Each row is a point. A path goes straight from each point to the next, and from the last back to the first. The post is the endless flat space through its rows: a point in 2 columns, a line in 3, a plane in 4, and so on, so that a path can go around it. Count how often the path circles the post. Going back the other way cancels.
(in the rows, 128 means zero)

Post (2 x 3)
[[195 137 171]
 [116 126 111]]
Path (11 x 3)
[[136 163 100]
 [159 167 142]
 [226 145 107]
 [158 112 136]
 [104  85 147]
 [116 163 191]
 [201 200 129]
 [166 102 103]
 [166 105 163]
 [148 164 220]
 [185 179 180]]
Times around: 2

Post (8 x 9)
[[ 92 150 136 125 156 131 173 140 141]
 [162 166 115 163 139 195 129 171 131]
 [115 130 146 121 116 139  72 172 145]
 [ 87 141  94 169 137 119 114 203  84]
 [140 116 140 165 152 152 144  94 121]
 [ 84  91 123  88 153 105 151 162 194]
 [116 112 137  95 124 100 121  44 190]
 [ 86 156 136 165 107 119  87 122 169]]
Path (21 x 9)
[[ 95 114 190 116 112 194 142 150 159]
 [107 116 179 147 108 120 131 110 122]
 [149 126 132 143 158 125 122 141 154]
 [105  94 111 141 149 100  96  94 125]
 [ 42 139 144 140 145 139 157 177 127]
 [ 89 111 127 153 101 139 130  85  99]
 [ 79  90 136 152 115 108 114 153 153]
 [134 153 124 111 122 118 116 120 147]
 [137 184 127 171 152 105 136 139 118]
 [132 165  93 145 160 125  80 120 128]
 [105 164 124 120 149 173 109 125 165]
 [ 71 140 131 157  97 149  98 182 206]
 [133 149 153 159 134 152 140 180 107]
 [100 110 167  98 135  88 108 164 141]
 [ 96 161  90 221 169 103  85 181 103]
 [ 54  89 125 112 144  99  89 162 178]
 [ 69 197 103 168 139 164 249 118 148]
 [138 181 159 146 101 190 100 194 128]
 [162 123  84 140 115 115  87 144 182]
 [169 158 154 125 163 167  93 144 154]
 [ 62 165 137 136 154 129 140 142 138]]
Times around: 4

Post (17 x 18)
[[ 98 123  90 150 122  91 139 114 114 119 143  99 138 131 123 173 182 148]
 [127 188 125 122  94 109 121 153 122 152 160 141 118 118 135 121  86 168]
 [157 104 116 140 145 106 117 109 156 145 157  66 170 127 104 157 203 135]
 [114 148 183  97 152 106 112 151 123 115 149 188 131 135 142 110  91 176]
 [102  98  94 137 118 173 125 153 122 110 146 117 125 121 141 182 155 154]
 [110  92 138  99  52 143 124 147  90 100 114 153 145 121 135 185 124 115]
 [144 125 193 126 137 119 168 127 106 104 172 154  78 148 128  95  86 158]
 [119 133 172  93  95 148 148 137 116  82 129 136 117 137 206 185 121 145]
 [135 168 150 118 132  90 144 151 169 112 168 180 107 154 126  79 127 135]
 [142 113  93 150 181 111 107 148 110 162 133  83 123 147 120 140 218 115]
 [133 105 175  95 126  77 132 126 149 151 182 177  82 135 176 110 123 171]
 [115 128 146 143  93 140 123 112 139 115 103 117 122 110 164 150 120 147]
 [121 163 110 154 112  69 146 164 132 140 158 128 133  40 156 109  72 123]
 [133 111  94 114 127 103 134 109 128 124 105 109 131 138 147 185 108 121]
 [ 98 154 166 117 128  98 126 149 157 146 184 120 107 128 124 103  91 124]
 [126 109  82  95 149 131 128 103 120 128 139  86 152 115 112 108 216 139]
 [109 166 123 184  99 122 177 154 137 199 155 152 169  95 160 120  89 138]]
Path (27 x 18)
[[138 125  48 113 111  97 121 143 176  73 104 144 113 158 164 144 141 166]
 [ 70 103 145  90 123  76 158 163 140 123 187 134 124 151 137 135 203 165]
 [117  91 158 153 165 108 150 105 111 125 105 109 143 109 154 115 129 127]
 [ 53 161  74 141 113 118 109 152 152  94 159 145 128 141 145 151  95 117]
 [ 98 155  94 155  96 155 144 114  87 174 181 167  96 160 147 176  77 179]
 [ 93 143 141 114 133 127 117 133 119  94 155 130 104 143 112 105  85 126]
 [132 170 138 153  90 107 165 154 101  94 156 163  79 145 130 101  84 158]
 [161 133 136 117 122  93 127 132 193  74 153 109  58 140 125 109 110 173]
 [140 116 118 123 157 112 134 145  96 152 124 112 100 121 118 137 179 175]
 [168 138 155 127 170 110 107 138 115 173 104 122  91 170 123 194  61 169]
 [144 110  74 131  49  96 151 140 156 190 136 141 173  89 147 137 174 130]
 [154 153 108 103 151  91 167 147 197 145 155 152 155 140 227 133 162 153]
 [110 102 149 151 108  95 194 139 174 103 160 132  86  85 197 131 136 154]
 [135 124 156  78 123 158 164 153  83 124 121 146 109 138 129 137 152 109]
 [147 170 111 105 118  85 123 138 150  90 143 168 138 141 108 167  94 130]
 [106 124 102 103 126 118 160 138 113 147 154 150 130 167 129 190 151 126]
 [ 52 120 141 134  95 119 137 173 156 140 183 106 107  92 170 196 100 160]
 [137 124 144 116 127  95  89 149 133 123 114 146 151 134 111 121 155 166]
 [ 80 159 113 147 116 163  99 157 143 144 132  98 104 138 169 159  89 158]
 [149 151 138 144 142 149 150 129 168 126 140 101 119 182 144 117 124 114]
 [161 115 114 145 106 136 134 179 119 116 173 153 100 162  98 106 175 152]
 [131 117 201 157 129 116 147 137 185 111 133 103 201 133  89 154 135 147]
 [118 144 160   7 127 100 122 133 110 101 143 121 153 124 144 160  81 213]
 [133  48 160 153 129  96 137 154 103 145 179 123 104  82 154  93 145 160]
 [129 149 120 130 143  81  92 126 135 177 137 126 129 143 114  93 110 128]
 [163 117 197 104 135 115  95 153 171 130 174 172 161  82 230 165 113 168]
 [109 114 159 116 134 139 109 131 176 104 169 145 137 162 134 119 137 151]]
Times around: 0

Post (17 x 18)
[[134 123 161 129 109 142 123  78 114 154 143 136 135  95 151 139 163 152]
 [126  55 167 160 124 215 140 104 108 150 159 139 146 123 107 140 153 184]
 [116 130  94 185 166  94 144 152  94 125 132 130 124 182 201 109 132  95]
 [139  91 161 115 142 152  80 167  89 121 130 112  91 107 106 137 106 145]
 [136 141 128  91 159 126 173 127 111 142 150 134 143  84 142 164 115 183]
 [120 122 150  89  70  87 133 172  38 126 115  79 115 136 163 120 118 125]
 [126 175 133 113 112  70 108 112  89 123 144 180 116 144 116 130  84 159]
 [100 140 130 126  75 112 120 137 109 159 137 144 115  90 112 147 139 161]
 [129 211 184 181 111 112 180  93 108 173 134 146 158 135 119 141 125 129]
 [ 83 147 138 105 109  66 121 133 155 170 102 137 128 139 130  86 161 160]
 [129 151 109 144  58 143 130 103  98 138 143 118 130 134 126 122 133 122]
 [107  63 149  96 161 101 109 159 144  77 124 113 150 133 145 132 151 114]
 [ 89  32 149 138 180 131 140 156  82 190 137  95 184 138 147 132 130 154]
 [149 125 159 145 165 106 131 180 152 151 141 147 193 110 162 106 165 141]
 [163 160 146 132 129  46 159 191 130 194  87 179 176 134 140 128 137 108]
 [121  84 154 141 118 128 161 114  92  83 132 110 171  85 109 109 138 152]
 [113 172 119 145 121 111  98 115  69 113  99 133 130 186 113 158 133 125]]
Path (23 x 18)
[[143 133 156 138 201  88 162 148 119 170 116 141 158 118 158 158  75 159]
 [103  42 119 119 131  87 155 182 125 143 103  82  97  94 117  93 144 177]
 [125 122 166 147 133 122 159 103 126 174 138 149 206 160  94 150 172 146]
 [119 165 165 147  55   7 112 133  83 133  86 174 125 105 110  71 117  51]
 [ 89  78 164 165 135 149 160 149  12  80 108  91 167 101 183 146 147 134]
 [138 139 157 128 144  31 201 181  81 153 113 194 148 103 118 111  95 121]
 [121 189 174 145 108 119 131 148 130 155 161 108 141 133  87 188 119 121]
 [157 167 162 146 107 137 141 109 111 143 139 157 121 106 152 155 141 151]
 [150 144 172 198 184 213 181 173 121 107 121  90 128  55 137 197 147 166]
 [228 143 131 133 125  68 153  70  63 115 105 161 186 126 148 140 128 123]
 [162 153 175 173  94 151 122 157  69 138 154 115  96  65 156 105 179 136]
 [115  39 101 134  88 165 126 136  80 126 171 142 116 149 175 142 136 102]
 [ 71  84 164 114 113  71 117 159  37 164  80 128 183 140 142 136 132 149]
 [137 181 190 123 143 131 111 157 131 102 140 147 132 160  87 132 119 129]
 [160  90 100 115 170 138 112 156 106  86 154 130 136 145 108 140 115 186]
 [136  52  76  98 150 121 155 180 144 117 145 114 208 125 146 104 141 221]
 [108 134 125 185 129 149 136 103  54 149 175  59 112 110 177 152 180 145]
 [148 127 136 125 173  99  98 138  97  77 126 112 121  56 121  75 127 100]
 [126 110 157 137 161 190 185 134 131 214 137 185  94 102 172 180 141 161]
 [ 74  84  67 184 159 188 156 120 115 153 159  91  80 128 151 114 123 183]
 [116  59 176 107 141 118 159 138 125 132 179 132 189  93 141 141 151 191]
 [ 94 148 175 111  84  73  94 124  93 138 126 126 165 167 112 137 152 106]
 [110 143 135 134 151 112  88 141  92 110 128 152 189 133 159  91 154 150]]
Times around: 2
